Each row of a before or after table is a point. One or more steps were done to the points. Then noise was added and the rows were shuffled. The steps act on columns, c1 being the first. Name the steps. A step turns or swaps two columns, mirrors them in a line or flattens them onto one, adds a multiple of one to another, or multiplies or shifts one. Angles are multiples of 10 degrees, from the lower column toward the higher: turns from -170 to 170, lines from 10 to 170 but not 90. Use the fewest steps. Two steps may share a column if one is a turn and the other turns, adds or multiplies; they go together, in the order done. Otherwise the lowest column goes first.

Before, 9 rows:
-0.48,+0.16
-0.02,-0.20
+0.11,+0.76
+0.34,+0.47
+0.64,-0.31
+0.24,-0.29
+0.13,+0.32
+0.63,+0.00
+0.93,-0.07
After:
+0.19,+0.33
-0.77,-0.18
+0.01,-0.52
-0.34,+0.02
+0.07,+0.70
-0.24,+0.89
-0.20,+0.60
+0.19,+0.05
-0.57,+0.15
Steps: turn c1 and c2 by 110 degrees

Before:
+0.26,+0.35,+0.09,-0.29,+0.13,+0.35
-0.42,-0.46,-0.33,-0.27,-0.32,-0.13
-0.08,-0.88,+0.29,+0.80,+0.08,-0.48
+0.12,-0.37,-0.96,+0.42,-0.48,+0.55
-0.03,+0.36,+0.46,+0.53,-0.41,+0.23
+0.03,+0.52,+0.21,+0.34,-0.44,-0.41
+0.13,-0.32,-0.14,+0.37,+0.10,-0.36
+0.67,-0.17,-0.73,+0.08,-0.42,+0.24
+0.29,+0.34,+0.51,+0.72,+0.20,-0.61
-0.31,-0.01,-0.44,-0.18,-0.61,+0.29
-0.41,+0.71,-0.38,-0.30,+0.66,-0.56
+0.09,+0.28,+0.36,+0.25,+0.56,-0.17
+0.44,+0.45,+0.49,+0.23,+0.26,-0.48
After (13 x 6):
-0.01,+0.53,-0.48,+0.35,+0.10,-0.42
-0.29,-0.02,-0.18,-0.19,+0.70,+0.30
+0.11,+0.28,+0.20,+0.23,-0.63,-0.20
+0.31,+0.34,-0.20,+0.72,-0.51,-0.57
+0.27,+0.34,+0.05,-0.30,-0.14,+0.35
+0.43,+0.46,-0.12,+0.20,-0.48,-0.46
+0.14,-0.39,+0.26,+0.44,+1.03,+0.53
-0.02,+0.39,-0.61,+0.51,-0.07,+0.24
-0.46,-0.46,-0.05,-0.28,+0.47,-0.12
-0.06,-0.91,-0.12,+0.81,-0.29,-0.49
+0.69,-0.19,+0.16,+0.09,+0.86,+0.23
-0.42,+0.74,+0.76,-0.30,-0.12,-0.57
+0.16,-0.34,+0.17,+0.41,+0.03,-0.36
Steps: turn c3 and c5 by -130 degrees

Before (13 x 11):
-0.49,-0.28,-0.23,+0.07,+0.08,-0.45,-0.34,+0.19,+0.25,-0.08,+0.11
-0.05,-0.23,-0.04,-0.32,-0.16,+0.74,-0.34,-0.61,+0.81,-0.11,+0.47
+0.50,-0.22,+0.71,+0.04,-0.34,+0.10,+0.26,+0.10,+0.41,+0.62,+0.17
+0.49,+0.46,+0.27,+0.70,-0.34,+0.26,-0.37,+0.13,+0.62,+0.77,+0.39
+0.17,-0.27,+0.23,+0.12,+0.40,+0.67,+0.24,+0.29,+0.38,-0.23,+0.64
-0.08,+0.37,-0.24,+0.36,-0.63,-0.25,-0.65,+0.52,-0.07,-0.44,+0.05
+0.42,-0.44,+0.92,+0.17,-0.65,+0.73,+0.11,-0.55,-0.30,+0.54,+0.20
-0.01,-0.27,+0.66,-0.41,-0.71,+0.73,+0.34,-0.47,+0.37,+0.60,+0.82
+0.14,+0.49,+0.70,-0.16,+0.16,-0.17,-0.74,-0.32,+0.27,+0.09,+0.49
+0.76,+0.37,-0.15,-0.51,-0.42,+0.66,+0.33,+0.05,+0.15,+0.31,-0.35
-0.21,-0.20,+0.13,+0.20,+0.22,-0.44,+0.25,-0.67,-0.41,-0.12,+0.55
-0.08,-0.05,-0.36,-0.28,-0.63,+0.52,-0.80,+0.29,+0.17,+0.58,+0.34
-0.52,+0.40,-0.34,-0.48,+0.34,+0.85,+0.21,+0.31,+0.41,-0.46,-0.40
After:
-0.30,-0.03,+0.24,+0.12,+0.40,+0.36,+0.24,+0.26,-0.69,-0.24,+0.64
-0.18,+0.17,-0.03,-0.31,-0.16,+0.81,-0.34,-0.60,-0.73,-0.10,+0.47
+0.62,+0.26,-0.33,-0.49,+0.34,+0.41,+0.22,+0.30,-0.85,-0.46,-0.38
-0.59,-0.14,+0.93,+0.19,-0.65,-0.29,+0.11,-0.54,-0.73,+0.53,+0.21
-0.44,-0.33,+0.71,+0.04,-0.36,+0.39,+0.27,+0.11,-0.10,+0.63,+0.17
+0.01,+0.56,-0.23,+0.07,+0.08,+0.24,-0.34,+0.19,+0.45,-0.08,+0.10
+0.37,-0.13,-0.23,+0.38,-0.63,-0.08,-0.66,+0.52,+0.24,-0.45,+0.05
+0.00,+0.11,-0.36,-0.28,-0.62,+0.17,-0.82,+0.28,-0.52,+0.57,+0.34
-0.05,-0.84,-0.15,-0.52,-0.43,+0.14,+0.32,+0.06,-0.67,+0.30,-0.35
-0.23,+0.15,+0.67,-0.41,-0.71,+0.38,+0.33,-0.47,-0.73,+0.59,+0.81
-0.05,+0.29,+0.14,+0.20,+0.22,-0.40,+0.25,-0.66,+0.45,-0.11,+0.55
+0.36,-0.36,+0.70,-0.16,+0.17,+0.28,-0.74,-0.31,+0.16,+0.08,+0.50
+0.16,-0.64,+0.28,+0.70,-0.35,+0.62,-0.37,+0.13,-0.26,+0.77,+0.40
Steps: turn c1 and c2 by -120 degrees; turn c6 and c9 by -90 degrees

Before, 8 rows:
+0.29,-0.57,-0.46,-0.18,+0.01,+0.11,-0.16,-0.27,-0.04,+0.11,+0.64,+0.17,-0.39,+0.97,+0.95,-0.47,+0.15,-0.15
-0.21,+0.19,-0.46,-0.39,+0.21,+0.33,-0.53,+0.29,-0.19,-0.27,-0.26,+0.16,+0.15,-0.08,+0.08,-0.48,+0.91,+0.77
-0.04,-0.35,-0.53,-0.83,-0.18,-0.29,+0.58,-0.17,-0.61,-0.33,-0.72,+0.52,+0.31,+0.03,+0.50,+0.04,-0.03,-0.42
+0.26,-0.47,+0.27,-0.84,+0.37,+0.74,-0.30,-0.05,+0.17,-0.05,+0.06,-0.23,-0.38,-0.33,-0.67,-0.11,-1.00,+0.22
+0.33,-0.28,+0.24,-0.67,-0.23,-0.19,+1.10,+0.13,+0.61,-0.31,+0.03,-0.36,-0.28,+0.36,+0.52,+0.16,+0.15,-0.12
+0.80,-0.25,-0.63,-0.54,+0.34,+0.15,+0.06,-1.01,-0.24,-0.36,-0.41,+0.06,+0.02,-0.41,-0.13,-0.04,-0.45,+0.04
+0.79,+0.34,+0.63,-0.49,-0.04,-0.84,+0.31,+0.10,-0.36,-0.43,+0.84,+0.51,+0.38,-0.47,-0.04,+0.41,+0.18,+0.05
+0.17,+0.49,+0.13,-0.28,-0.18,+0.40,+0.47,-0.33,+0.11,-0.68,+0.29,-0.03,-0.10,+0.66,-0.56,+0.07,+0.24,+0.12
After, 8 rows:
+0.30,-0.59,-0.45,-0.17,+0.03,+0.10,-0.15,-0.28,-0.43,+0.11,+0.62,-0.53,+0.99,+0.74,-0.20,-0.43,+0.13,-0.18
+0.27,-0.48,+0.26,-0.82,+0.36,+0.73,-0.31,-0.03,+0.17,-0.04,+0.08,-0.37,-0.60,-0.31,-0.48,-0.09,-1.00,+0.25
+0.79,+0.37,+0.64,-0.50,+0.00,-0.86,+0.30,+0.12,+0.08,-0.44,+0.85,+1.12,-0.11,-0.19,+0.35,+0.41,+0.14,+0.09
-0.24,+0.22,-0.44,-0.37,+0.23,+0.32,-0.51,+0.26,+0.00,-0.30,-0.21,-0.58,+0.05,+0.03,+0.18,-0.49,+0.93,+0.80
+0.00,-0.31,-0.57,-0.80,-0.15,-0.29,+0.58,-0.16,-0.14,-0.35,-0.73,+0.57,+0.46,+0.28,+0.40,+0.04,-0.06,-0.39
+0.32,-0.26,+0.22,-0.70,-0.21,-0.14,+1.06,+0.11,-0.03,-0.29,+0.02,-0.12,+0.57,-0.01,-0.19,+0.14,+0.16,-0.14
+0.19,+0.50,+0.16,-0.27,-0.20,+0.38,+0.48,-0.35,-0.24,-0.70,+0.26,+0.13,-0.53,+0.45,-0.20,+0.08,+0.21,+0.12
+0.80,-0.28,-0.63,-0.55,+0.35,+0.18,+0.01,-1.03,+0.14,-0.34,-0.43,-0.03,-0.13,-0.22,+0.03,-0.05,-0.46,+0.04
Steps: flatten c9 and c14 onto the line at 120 degrees; add 1.5 times c16 to c12; mirror c13 and c15 in the line at 50 degrees

Before (8 x 32):
+0.65,-0.23,-0.72,-0.46,-0.64,+0.26,-0.14,+0.65,+0.32,+0.38,-0.61,-0.24,+0.38,+0.19,-0.47,+0.49,-0.42,+0.86,-0.11,+0.05,-0.09,+0.39,-0.41,-0.65,-0.07,+0.12,-0.02,-0.28,+0.35,+0.81,+0.53,-0.25
+0.06,-0.08,+0.58,+0.05,+0.08,+0.38,-0.46,-0.48,-0.56,-0.46,+0.10,-0.46,-0.33,+0.10,-0.07,+0.35,+0.31,-0.30,+0.50,+0.71,+0.76,+0.48,+0.25,+0.26,+0.05,-0.07,+0.46,+0.22,-0.36,+0.13,+0.93,-0.27
-0.15,-0.02,-0.54,-0.06,+0.01,+0.35,-0.27,+0.13,-0.71,+0.68,+0.77,+0.15,+0.02,+0.00,+0.57,+0.51,+0.73,+0.32,-0.09,-0.07,+0.52,+0.43,+0.40,+0.27,-0.03,+0.42,-0.54,-0.10,+0.44,+0.51,+0.49,-0.43
-0.67,-0.45,-0.10,-0.70,-0.42,-0.33,+0.46,-0.33,-0.64,-0.35,+0.56,-0.14,-0.62,-0.35,+0.79,-0.15,-0.39,+0.60,-0.25,+0.49,+0.20,-0.05,-0.21,-0.24,+0.54,-0.12,-0.26,+0.24,+0.62,-0.10,+0.05,-0.55
+0.17,-0.40,+0.14,-0.32,+0.41,-0.26,+0.62,-0.38,+0.49,+0.19,-0.53,-0.98,-0.10,+0.31,+0.28,+0.99,+0.62,+0.26,-0.33,-0.18,+0.01,-0.31,+0.68,-0.12,-0.52,+0.23,-0.66,+0.19,-0.47,+0.11,+0.52,-0.24
-0.69,-0.43,+0.54,+0.60,+0.25,-0.07,+0.71,+0.08,+0.47,+0.15,-0.06,-0.01,-0.66,-0.48,-0.41,-0.34,-0.30,-0.13,-0.62,-0.27,+0.30,+0.20,-0.45,+0.22,+0.68,+0.52,-0.19,+0.35,+0.28,+0.53,+0.99,+0.33
-0.51,-0.05,-0.63,+0.35,-0.34,+0.09,+0.45,+0.09,-0.50,+0.44,+0.02,+0.01,-0.11,+0.42,+0.68,-0.14,+0.00,+0.16,-0.35,+0.22,+0.54,-0.11,-0.37,+0.20,-0.65,+0.06,+0.14,-0.69,+0.44,+0.59,+0.06,+0.13
-0.08,+0.03,-0.39,-0.73,+0.26,+0.29,-0.27,+0.64,-0.33,+0.37,-0.13,-0.91,+0.54,-0.79,+0.15,+0.27,+0.51,-0.34,-0.37,-0.28,+0.01,+0.29,-0.45,-0.31,-0.41,+1.03,+0.69,+0.00,-0.47,-0.06,-0.27,+0.42
After, 8 rows:
+0.65,-0.24,-0.69,-0.28,-1.23,+0.24,+0.38,+0.64,+0.29,+0.35,-0.68,-0.27,+0.39,+0.19,+0.45,+0.47,-0.42,+0.86,-0.08,-0.05,-0.07,-0.32,+0.11,-0.65,-0.03,+0.16,-0.02,-0.28,+0.35,+0.82,+0.51,-0.24
-0.12,-0.06,-0.52,-0.32,-0.60,-0.63,-0.06,+0.17,-0.71,+0.68,+0.04,+0.14,+0.01,+0.01,+0.05,+0.48,+0.74,+0.28,-0.11,-0.29,+0.52,+0.88,+0.91,+0.26,-0.02,+0.34,-0.58,-0.12,+0.43,+0.47,+0.48,-0.41
+0.16,-0.39,+0.12,+0.47,-0.23,-0.13,+0.51,-0.38,+0.49,+0.18,+0.01,-1.00,-0.09,+0.27,-0.37,+0.98,+0.63,+0.26,-0.32,-0.24,+0.05,-0.58,+1.17,-0.13,-0.55,+0.10,-0.64,+0.18,-0.45,+0.11,+0.49,-0.26
-0.06,+0.01,-0.37,-0.52,-0.34,-0.28,+0.60,+0.65,-0.31,+0.36,-0.34,-0.87,+0.56,-0.80,+0.18,+0.27,+0.50,-0.34,-0.36,-0.76,+0.05,+0.04,+0.05,-0.29,-0.41,+0.75,+0.70,-0.01,-0.49,-0.02,-0.32,+0.44
-0.50,-0.04,-0.63,+0.53,-0.95,-0.66,-0.20,+0.11,-0.50,+0.43,+0.08,+0.00,-0.10,+0.41,-0.27,-0.14,+0.02,+0.19,-0.38,+0.15,+0.53,-0.06,+0.12,+0.21,-0.66,+0.15,+0.13,-0.70,+0.45,+0.62,+0.06,+0.14
-0.67,-0.48,-0.09,+0.24,-1.00,-0.51,+0.80,-0.32,-0.62,-0.33,+0.34,-0.13,-0.60,-0.31,-0.70,-0.15,-0.37,+0.58,-0.24,+0.46,+0.20,+0.47,+0.28,-0.26,+0.55,+0.14,-0.23,+0.23,+0.59,-0.08,+0.08,-0.58
-0.71,-0.45,+0.57,+0.88,-0.34,+0.38,-0.34,+0.07,+0.46,+0.20,-0.21,-0.03,-0.69,-0.48,+0.13,-0.36,-0.33,-0.12,-0.60,-0.47,+0.29,+0.05,+0.04,+0.21,+0.68,+0.29,-0.17,+0.35,+0.28,+0.53,+1.03,+0.29
+0.05,-0.10,+0.58,-0.43,-0.49,-0.12,-0.22,-0.49,-0.55,-0.47,-0.39,-0.45,-0.33,+0.09,+0.35,+0.37,+0.27,-0.32,+0.51,+0.65,+0.76,+0.37,+0.73,+0.21,+0.05,+0.31,+0.47,+0.22,-0.38,+0.08,+0.90,-0.25
Steps: turn c4 and c7 by -70 degrees; shift c5 by -0.60; turn c6 and c15 by 120 degrees; turn c11 and c22 by 60 degrees; turn c20 and c26 by 30 degrees; shift c23 by +0.50
